Each row is a point. Each copy is the shape, with its points in the same order, turned, moved and blurred by noise. Some copies are also mirrored. Which?
In the rows, 128 means zero.

Shape (7 x 3)
[[116 137 145]
 [187 118 156]
 [ 87 115 162]
 [113 126 126]
 [155 133 151]
 [ 88  96 165]
 [ 70 103  44]]
Copy 1 (7 x 3)
[[123 124 145]
 [155  62 124]
 [ 92 110 166]
 [115 128 127]
 [148  99 133]
 [ 73 105 155]
 [ 61 187  72]]
Copy 1 is: only turned
Copy 2 (7 x 3)
[[126 112 128]
 [124 111  54]
 [ 98 107 154]
 [134  95 134]
 [125 117  93]
 [ 80  99 147]
 [164  19 186]]
Copy 2 is: mirrored
Copy 3 (7 x 3)
[[115 139 148]
 [181 115 158]
 [ 81 126 169]
 [113 141 131]
 [149 130 168]
 [ 88 116 171]
 [ 52 122  59]]
Copy 3 is: only turned

Shape (9 x 4)
[[104 180 104 189]
 [ 68  87 115 181]
 [119 169 133 115]
 [172 170  84 160]
 [ 84  78 148 162]
 [149 145 130 135]
 [133 152 118 142]
 [137 148 114  84]
 [ 92 128  88 203]]
Copy 1 (9 x 4)
[[203 106 138  99]
 [130 121 205  89]
 [157 152  97 118]
 [178  82 102 154]
 [118 157 204 109]
 [155 135 118 148]
 [153 130 121 133]
 [118 145  82 128]
 [170  83 182  97]]
Copy 1 is: mirrored
Copy 2 (9 x 4)
[[ 71 181  66 128]
 [ 58 124 104 201]
 [132 180 118 125]
 [100 145  80  68]
 [ 76 123 136 195]
 [113 148 123 114]
 [112 150 103 119]
 [172 146 114 125]
 [ 56 136  60 158]]
Copy 2 is: mirrored
Copy 3 (9 x 4)
[[154 171  85  82]
 [181 133 168 119]
 [ 84 147 103 102]
 [130 110  47  79]
 [148 124 163 152]
 [101 116  85 118]
 [113 127  94 101]
 [ 68 107 111  86]
 [195 143 116  90]]
Copy 3 is: mirrored
Copy 4 (9 x 4)
[[ 59 166 109 149]
 [ 53  93 159 119]
 [127 151  98 123]
 [115 169 104 196]
 [ 78  86 173 111]
 [133 149 131 151]
 [116 143 117 148]
 [156 119  92 137]
 [ 34 128 141 157]]
Copy 4 is: only turned

Shape (11 x 6)
[[ 94 130 129 138 116 109]
 [139 134 150 141 143 156]
 [159  82 121 145  53  99]
 [  7 150 115 115 140 100]
 [173 146 141 141 116 103]
 [107 134 145  32 128 105]
 [ 70  84 119  98 110 130]
 [156  98 105 128 139 114]
 [170 148 113 131  78 118]
 [168 114 142 143 137 102]
 [135 157 107 136 134 118]]
Copy 1 (11 x 6)
[[128 162 148 151 113 104]
 [135 135 154 125 119 166]
 [108  88 175 219 103 111]
 [112 232 131 130 126  53]
 [128  92 128 143  81 130]
 [ 39 142 127  96 133  87]
 [ 90 164 165 154 165  87]
 [133  93 130 160 145 119]
 [116 112 125 179  71 138]
 [143  90 146 136 116 127]
 [131 145 109 153 105 124]]
Copy 1 is: only turned
Copy 2 (11 x 6)
[[143 150 107 143 105 113]
 [103 134 166 152 115 134]
 [168 111  90 177 174 183]
 [149 148  80 122  38  60]
 [150 141 160 138 170 133]
 [158  52 130  92 100  99]
 [120  85  83 153  74 118]
 [116 100 129 173 156 107]
 [187 117 159 179 152 142]
 [115 132 143 145 169 128]
 [155 138 151 168 130 100]]
Copy 2 is: mirrored
Copy 3 (11 x 6)
[[124 113 166 143 120 154]
 [131 130 134 130 138  95]
 [150 105 161 164  29 123]
 [103  82 191 137 180 215]
 [143 164 138 122  83 123]
 [163  76 148  52 123 170]
 [121  43 169 132 119 151]
 [ 97 113 134 114  78 115]
 [159 139 113 144  69 141]
 [119 146 154 112  83 103]
 [114 143 122 129 115 149]]
Copy 3 is: only turned

Shape (13 x 8)
[[203 154 196  77 147 136  83 111]
 [168 113 115  91 143  83 176 114]
 [158  89 101 112 117  83 165 192]
 [195  84 188 155 125  76 160 102]
 [144 168 115 134 143 122 108 136]
 [213 149 136 179  85 158 163 171]
 [116 171 145 121  67  70 174  99]
 [114  97 104 129  87 138  78 151]
 [147 103 174 143  95  85 157 137]
 [157 125 191 174  98  89  99 106]
 [101  89 153 124 134 141 144 162]
 [139 159 182  88 144 140  86 126]
 [102 122 104 102 148 157 101  89]]
Copy 1 (13 x 8)
[[240 129 145 112  79 162 121 136]
 [142 122  74  85  96 109 127  98]
 [122 162  53 103 126 120 193 109]
 [170 157 139 107  90  49 136  88]
 [141 146 106 138 116 158 112 155]
 [155 152 119 130 110  71 176 216]
 [ 73 149 142  90  43 126 131 132]
 [122 124 125 188 126 163 183 123]
 [131 162 149 101  99  96 167 107]
 [154 177 182 156  87 101 130 118]
 [120 120 138 111 167 136 168 110]
 [190 120 157 119 106 192 122 135]
 [123  77 117 153 119 176 105 113]]
Copy 1 is: mirrored
Copy 2 (13 x 8)
[[139 169 166  63 171 138  72 160]
 [205 162 119  67 117 124 127  67]
 [162 196 108  83 115 104 195  65]
 [209 147 195  88 168 160 164  87]
 [161 176 108 132 107 138 116 138]
 [115 191 157  98  95 212 183 110]
 [187 121 181 113  50 104 136  97]
 [119 122  89 130 131 104 175 135]
 [168 146 182 112 130 123 174  81]
 [176 131 195 135 152 141 158 149]
 [123 149 123 141 155 110 144  62]
 [130 159 150 114 151 112  74 143]
 [151 107  71 128 136 123  90 115]]
Copy 2 is: only turned
Copy 3 (13 x 8)
[[191  62 125 115  70 120 179  92]
 [125 138 119  89 157 113 212 132]
 [ 79  79 141  99 190 118 159 143]
 [129 107 148 167 149 154 233  94]
 [159 107 147 141 123  75 139 163]
 [106  81 239 139 111 103 174 157]
 [144 164 178 115 179  57 173  77]
 [ 91 120 132 135 114 108  90 123]
 [117 116 168 146 168 139 178  90]
 [146 106 154 199 139 117 157  69]
 [136 123 150 118 174 165 112 135]
 [200  90 137 113 102 115 127  99]
 [162 173 106 117 102 111 108 144]]
Copy 3 is: only turned
